Each row is a point. To make a cloud, some directions were put in groups of two or more. Within a group, all points are equally far from the middle, so they leave a hole (a ring in 2 directions, a hollow ball in 3). The other directions are filled evenly. Then the cloud was stretched, turned, moved and blurred a little. Count the holes, and give their numbers of directions, smallest first.
In the rows, 128 means zero.

Cloud (20 x 3):
[[101 115  78]
 [ 36 159 158]
 [165 149 180]
 [ 37  72  77]
 [102  79 128]
 [ 62  71 116]
 [ 81  88 160]
 [ 73 134 117]
 [ 62 149 174]
 [170 132 160]
 [ 70 174 149]
 [ 99 114 127]
 [ 54 158 106]
 [110  85  95]
 [142 125 196]
 [ 68  69 186]
 [131 134 114]
 [124 189 128]
 [109  64 187]
 [ 61  65 175]]
Holes: 0

Cloud (30 x 4):
[[170 164 130 141]
 [170 109 124 126]
 [ 94  82 113 164]
 [181 145 175 130]
 [ 46 122  90 126]
 [164 178 177 130]
 [118 167  71 168]
 [121  94 126 153]
 [ 99 156 113 180]
 [194 130 107 130]
 [112  81  51 153]
 [ 43 169 133 172]
 [136 180 145 142]
 [108 140 151 177]
 [190 126 132 125]
 [  7 116 101 147]
 [124  89  51 165]
 [ 77  79  86 188]
 [123  95 130 112]
 [ 89  79  41 188]
 [ 88  81  62 142]
 [ 76 181 156 144]
 [ 43  83  37 152]
 [107 102  78 187]
 [138  91  71 144]
 [163 107 142 126]
 [124 189 123 132]
 [119  99  62 179]
 [ 63 133 101 114]
 [ 72 166  97 123]]
Holes: 1 (2)

Cloud (49 x 6):
[[178  93  98 166  73 174]
 [167 191 182 125 127 138]
 [192 161  59  78  83 104]
 [ 92 146 117  53  68 118]
 [119 146 112  97  84 231]
 [ 81 211 120  89  95  98]
 [148 213  85 166 103 171]
 [ 70 184 164 148 148 143]
 [ 90  51 175 140 120 127]
 [109 178  73  68  99 192]
 [114 159 126  67 192 151]
 [108 174  52 150 157  98]
 [119 134  58 116 200 117]
 [ 75  87  77 187  91 170]
 [175  86  89 162 107 188]
 [137 125 195 140  67 159]
 [159 173 117 166  40 119]
 [124 101 157 101 155 206]
 [ 71 177 162 148 165 129]
 [134 126 201 146  81 144]
 [117 146  88 195  91 209]
 [114  94  56 125 172 159]
 [ 67 129  92 159  54 202]
 [ 78  78  77 186 110 173]
 [126  86 172 156 168 203]
 [ 89 129  83 208  99 181]
 [102  74 186 179 127 109]
 [139 113 180 118  58 174]
 [172 168 168 133 186 118]
 [126 163 110  62 111 205]
 [147 201  53 147 146 135]
 [189 124 120  87 190  87]
 [ 65 131 127  78 123 188]
 [142 145  53 102 100  61]
 [109  66 115  98 155  79]
 [156 205 101  70  60  85]
 [ 88 138 105 186  38 142]
 [ 92 118 102 211 122 100]
 [111 221 141 139 116 179]
 [103 185 140 113 200 126]
 [140 149  89 207 129 179]
 [ 93 215  69 137  90 116]
 [ 86 139 153 185 195 136]
 [157 143  82 111 216 120]
 [160 208 122 157  79 187]
 [166 220 135  71 135 143]
 [101 145  84 159 167  63]
 [180 143 130  83 204 108]
 [168 149  97  59  49 145]]
Holes: 3 (2, 2, 2)

Cloud, 84 rows:
[[110 112 114  57 151 101 172  99]
 [ 64 113 125 122  76 150 115 121]
 [105 113 168  99 135 171 201  75]
 [ 58  98 155  79 118 160 170  56]
 [106 126 106  77 147 112  88 163]
 [ 91 194 166  98 151 141 179  87]
 [163 110 154 125 206  99 159 126]
 [ 43 113 142 170 110 160 161 121]
 [ 90 121 134 123 117 105 231  85]
 [147 113 153  75 161 145 123  55]
 [145 108 182  78 184  76  87 142]
 [173 118 124 144 141 128 161 130]
 [102  95 166  71 151  77 135 124]
 [120 158  86 130  98 163 160 127]
 [138 145 142 119 167 130  66 165]
 [ 86 181 160  99 185 108 125  95]
 [136 159 145 149 207 141 131 163]
 [140 111 163 160  70  73 149 113]
 [139 116 156 188 183  95 102 121]
 [124 107 148  69  29  84 109 103]
 [118 114 110  62 133  96  75  52]
 [126 129 161 164 122 173 131  63]
 [155  71 139 109 145  94 106  62]
 [140 143 114  66 120  81 128  84]
 [116  96 125  94 135 120 145 169]
 [ 91 129 112  80 126 112  63  64]
 [108  87 111  81 111 142 135  60]
 [167 130 126  35 172 102  55  70]
 [169 123 200 100 190  79  69  92]
 [146  70  99 105 170 119 133  99]
 [ 91 158 101  72 203 125 121  85]
 [151 128 116 162  99 106 142 164]
 [128 135 187  91  63  72 121  70]
 [102 112  75  88 112 125 161 134]
 [109 123 128  60  76  89 146 131]
 [129 149 142 188 109 161 107  82]
 [ 77 159 176  71 114 140 128  51]
 [ 55 114 139 118 134 195 174  55]
 [ 75 159  81 123 172 160 132 143]
 [145 170  95 126  99 142 146 128]
 [114 114 133  79 165 111  93  37]
 [ 88 121 158 145 117 124 136 162]
 [ 46 106 144 173  92 150 179 116]
 [ 80 144  96 107  92 129  97  65]
 [ 93  91 172 119 220 136 176  88]
 [121 148 182 110 188 122 187 148]
 [123 152 200 100 210 117 115  96]
 [113 154 115  96 108 165 122 150]
 [ 83 150  93 156 201 146 103 151]
 [126 149 202  95 131 113  88  66]
 [ 95 116 108 115 103 160 175 161]
 [170 142 106 105 139 158 124  98]
 [104 150 172  70 165  99 174 143]
 [130 112 187  97 128 159 152 119]
 [ 40 171 157  73 123 141 170  60]
 [122 167 178 120 142  89  83  83]
 [110 172 137  90 130 154 101  52]
 [ 70 104  81 103 117 127 159  73]
 [100 153 191 154 178 104 145 131]
 [105 107 109  80 137 117 186 156]
 [166 166 118 170 161 118  76  84]
 [188 109 134  80 137  55 117 107]
 [ 71 118 166 166 195 122 184  82]
 [121  92  98 118 173 152 134 156]
 [140 104 148 153 122  61 144 108]
 [ 74  99 110 132 140 159  92  96]
 [ 94 137 139 146 185 102  80 160]
 [ 76 159 169  75 151 107 105  86]
 [130 134 150 100 249 126 160  91]
 [142  78 126  88  63 129 141  90]
 [147  92 190 100 175 128  85  87]
 [ 78  89 177 145 153 134 171 117]
 [ 97 153 124 107  65 111 108 147]
 [193 132 152 158 200 109 114 120]
 [ 37 145 134 122  70 107 166  69]
 [ 71  83 117 127 167 138 108 144]
 [ 83  93 147 111  69 120 168 141]
 [ 93 140 114 136 136 185 149  57]
 [117  86 140 108 155 147 107  50]
 [100 153  97 124 152 145 121 167]
 [175 187 124 132 145 101  63 108]
 [ 99 133 106  91 144 127 102 169]
 [107 115 143 133 187 138 215  91]
 [174  98 190 104 193 107  98  95]]
Holes: 1 (6)

Cloud (99 x 9):
[[225 190 185 110 169 129 169 163 138]
 [ 67  91 146 153  88 105 107 100 189]
 [135 106 159 105  83 120 162 151  89]
 [172  95  88 115 115 156 129 132 184]
 [174  98 136 138 154 121  83  93  53]
 [116  99 126  98 180 146  62  80  49]
 [168 142 204  62 209 121  97 190 136]
 [  7 116 113 123 122 142 137 138 188]
 [ 91 119 146 189 228 129 149 122  92]
 [ 41  97  64 160  98 143 121 114 114]
 [165 174 204  99 153 130 189 200 113]
 [ 74 144 181 128 165  94  68  99 104]
 [ 55 101 136  92 158 162  53 103  67]
 [ 64 159 177  95 132 203 156 134 121]
 [ 51 104 157 127  81 158  64 156 126]
 [161 141 176  92 137 188 165 117  73]
 [ 64 171 179  93  90 132  83 167 187]
 [109 137 194 149 151 145 130  23 106]
 [ 98 136  80  41 164 107 137 171 214]
 [110  51 141 102 163 128 152 161 193]
 [120  91 197 178 158 127  93 138  65]
 [ 92  75 105 136 182  97  71  71  98]
 [ 98  78 187  89 193 146 131 195 155]
 [119 145 141 125  39 155 130 103 156]
 [ 42  88 125  83  69 114 170 155 160]
 [101 136  99 117 212 132  53 204 114]
 [ 47  70 127  99 182 170 112 130 147]
 [145 111 220 193 122 128 198  88 169]
 [ 84 176 134  77 212 152 104 151  91]
 [156 149 161  89 232 123 177 103 105]
 [177 121 180 178 132 147 169  70 142]
 [182 132 211  70 124 157 140 153 147]
 [ 94 135 183  94  83  98 148 135  89]
 [137 123 181 135 127 181 115  24  99]
 [137 105 237  84 212 159  95 132 122]
 [ 94 124  88 181 149 121 123 200 166]
 [ 96  55 153 130 220 136 132 120 191]
 [180 131 135  94 115 173 125 118  53]
 [ 74 129 118  97 160  79 114 207 142]
 [ 92 159 226 161 120 155 124 162 129]
 [ 42  95  99  37 118 156 111 153 196]
 [ 47  97 115  71  77 107 186 138 138]
 [ 96 174 160  40 154 201 147 180 143]
 [ 72 150 104  74 114 139 184 104 197]
 [128 133 130 155 209 104  61 158 157]
 [175 106  87 160 126 125 162 115 135]
 [ 74 131 215 179 130 192 150 124 129]
 [ 75 159 207 105 134 179 172 131 114]
 [119 171 142 170 131 137 108 127 160]
 [130 149 207 118 220 143 141  62  76]
 [ 72 157  96  69 114 168 192 182 151]
 [ 60 130 132  76 131 104 155 138 228]
 [ 65 101 161  91  93 121 183 171 151]
 [ 32 114 197  77 131 140 131 105 205]
 [ 49 103 114 133  90 125 141 190 190]
 [ 96 159 143 112 113 168 183  95 183]
 [125 124 179 118 140  53 100 129 153]
 [ 86 149 210 132 132 126 154 188 232]
 [ 74 153 216  86 163 195 161 128 160]
 [ 55 102 143 155 109 122 191 143 115]
 [158 146 128 101 155  97 122 245 132]
 [137 124 171  60 196 148  74 173 110]
 [ 59 134  95  59 167 195  66 165 109]
 [ 88 162 223 120 160 123  79 197 144]
 [ 80 133 105  37 154  61 115 132 150]
 [ 48 149  74 105 181 158 106 147 105]
 [ 92 114 105 102 153 212 125 112  78]
 [111  93 150 108 232 147  95 157  98]
 [120 145 139  52 114 220 109  93  97]
 [129 132 190 153 203  93  59 142 131]
 [165  60 172 191 146 143 137  96 170]
 [129 162  86 119 123 123 150  92  69]
 [ 81 128 234  71 172 134 136 116 207]
 [146 173 172 143 187 151 152  76 127]
 [ 80  69 190 107 182 199 119 104 149]
 [ 66  90 111  87 100  83 199 125 180]
 [142 181 132  73 196 169  72  99  90]
 [145  98 170 137 147 146  55  96 159]
 [ 74 138 193 161 134 115 168 114 197]
 [111 169 216  74 208  92 151 116 161]
 [ 82 140 107  89 222 182 127 176 125]
 [128 137 164 162 213 135 154  86  59]
 [ 86 137 126 133 139 169  87 102  40]
 [165 137 154 116 100 208 162 109 158]
 [153 128 152  79 236 114  98 117 161]
 [ 64 115  98 178 153 165 135 110 152]
 [ 89  65 162 189 176 178 108 168 136]
 [101  90 197  56 129 135  57 105 128]
 [188 177 193  90 125 119 163 136 121]
 [ 71 129 157 173 108 180 119 186 126]
 [170 148 137 125 134 122 184 152  77]
 [ 85 159 145 115 174 178 103 121  60]
 [ 76  85 121 161 148 115  99 167 102]
 [ 71 171 133  74  71 195 162 150 128]
 [ 74 138 176  85 189 179 127 128 213]
 [121  75  93 123 189 145  94 127 177]
 [165 116 166 138 171 229 107 170 161]
 [188 109 108 105 180 150 138 108 172]
 [ 65  92 232  86 171 151 145 154 204]]
Holes: 2 (3, 4)

Cloud, 99 rows:
[[153 134  76 162 138 151 123 117  70]
 [114  96 151 127 157 174  80 198 103]
 [163 190 146 148 178 126 135 132 167]
 [131 166  44  74 130 136 128  95 167]
 [147 148 204  77 157 174 121 111 186]
 [ 59 160 103  82 147 167 150 112 172]
 [ 94  76  92 100 129 145  66 137 108]
 [173 148 110  97 145 156  81  52 240]
 [119  57 117  89 133  48  81 175  75]
 [111 107 156 121 154  98 112 155 193]
 [152 125 103  49 142 102  80 103 115]
 [ 98 120 120 154 108 108 105 140 184]
 [ 70  91 135  19 163  90  99 172 111]
 [116  47 177 148 153 140 170 138 120]
 [121  94 107  66  71 101  96 186 109]
 [145 104 148  69 167  87 182 162  49]
 [167  93 194  79 152 119  74  81 177]
 [151 172 159  99 144 191 135  68 167]
 [ 70  97  70 119 131 144  99 189 130]
 [139 132 120  43 125 160  97  70 163]
 [192 131 166 149 149 125 132 159 169]
 [129 117 170  61 144 106  53  86 167]
 [105 106 160  66 172 144  71  88 171]
 [115  96 141 114 184 180 104  59 162]
 [138  51 120 158 122 118 127  47 182]
 [ 81  92 101  52 145  72 115 124 155]
 [ 84  89 121  42 149 190  97 210 108]
 [138 141 183  42 137 170 103 137 199]
 [105 105  75 105 135 200  82 136 208]
 [184 154 101 154 199 129 144  78 155]
 [179 147 158 114 120  71  97 154  74]
 [111 104 111 154 147 204 159 118 172]
 [124  69 148  55 143  90  94  67 162]
 [ 68  86 201 150 168 192 117  72 141]
 [153 174  61  80 141 181 128 165 146]
 [182 146 109 105 158 131  75  72 196]
 [ 55 134  67 116 164 161 114 110 183]
 [210 151 162 170 154  99 115 110 145]
 [ 45 113 108  50 163 156 152 130 150]
 [157  94 226  88 161 123 148  96 123]
 [115 131  94 103  99 181 133 167 110]
 [ 60  87 122 116 143 153 129 194  94]
 [111 144 172  68 132 164 135  82 235]
 [114 103  87   7 135 114 100 159 158]
 [128 126 138 170 123 147 164 139  76]
 [178  87 124 128 123 114  80 107 225]
 [123 140  71 132 101 147  70 123 117]
 [126 172 159  56 109 159 114 106 225]
 [ 90 134  45 134 105 140 108 134 125]
 [158 107 167 175 139  95 121 138  60]
 [ 88 117 115  86 106 167 122 220  83]
 [145 105  86  63 111  85 112 127 168]
 [129 165 124 100 142 145 107  53 120]
 [135  55  83 151 144 123 142  92  61]
 [130 165 167 125 112 110 109 153 188]
 [140 142 117  39 149 141 117 198 159]
 [119  71 113  95 118 126 143 221  88]
 [126 107 127  91 205 123  97 134 138]
 [136 135 164 153 157  80 110  57 168]
 [136 108  64 127 168 183 156  86 142]
 [199 127 184 150 153 100  92  86 154]
 [159 107 126 136 151  81 192 131  91]
 [116 105 152  22 172 156  92 191 137]
 [ 75  42 155 108 139 174  96  63 145]
 [153  85 190 214 178 112 163  91 128]
 [159 130 169 226 146 158 117  88 137]
 [134  84 171 169 144  80 127 112  61]
 [141 129 130 106 140  90 123  24 157]
 [149  90 121  74 145  93 151  66 134]
 [142 211  69 164 170 156 128 114 141]
 [118  38 116  88 126 110 156 187  88]
 [112 185 102  82 134 134 112 101 113]
 [101 170 125  24 102 182 109 146 126]
 [129  28 172 132 177  99 135 181  83]
 [ 92 166  97  65 108 206 106 107 220]
 [119 106 156 149 135 212 157  84 152]
 [144 147 158 104  89  82  54 162 126]
 [124  91  89 210 185 129 137 114  86]
 [132  99  68 140 172 170 155  53 128]
 [129 157  89 124 146 159 141 182  35]
 [ 61 102 121 148 166 193 169 122 158]
 [ 76 121 115  95 114 173  58 184 148]
 [ 97 133  54  89 155 116 136  65 110]
 [120  95 129  65 182 141 149 129 171]
 [ 99 165  90  37 117 119  86 122 127]
 [149  94 101 159 121 135 170 135 128]
 [181  92  83 170 148 118  74 173  87]
 [183 151 182 202 125 129 135 107 149]
 [134 191  66 203 139 170 137 101 138]
 [129  98 135 114 107  70 116  55 144]
 [ 84 103 116  83 108 176  91 214 133]
 [126 137 136 142 128 204 157  72 131]
 [144 140 193 172 157 110 151 120 163]
 [177 129 150  72 121  93  81  85 132]
 [105  76 105  71 110 171  55 133 135]
 [114 116 154 136 106 212 118 124 201]
 [151 155 187 111 136  82  93 154 103]
 [142  69 171  36 150 114 110 162 144]
 [149 113  78 123 102 123 107 181 209]]
Holes: 2 (2, 4)
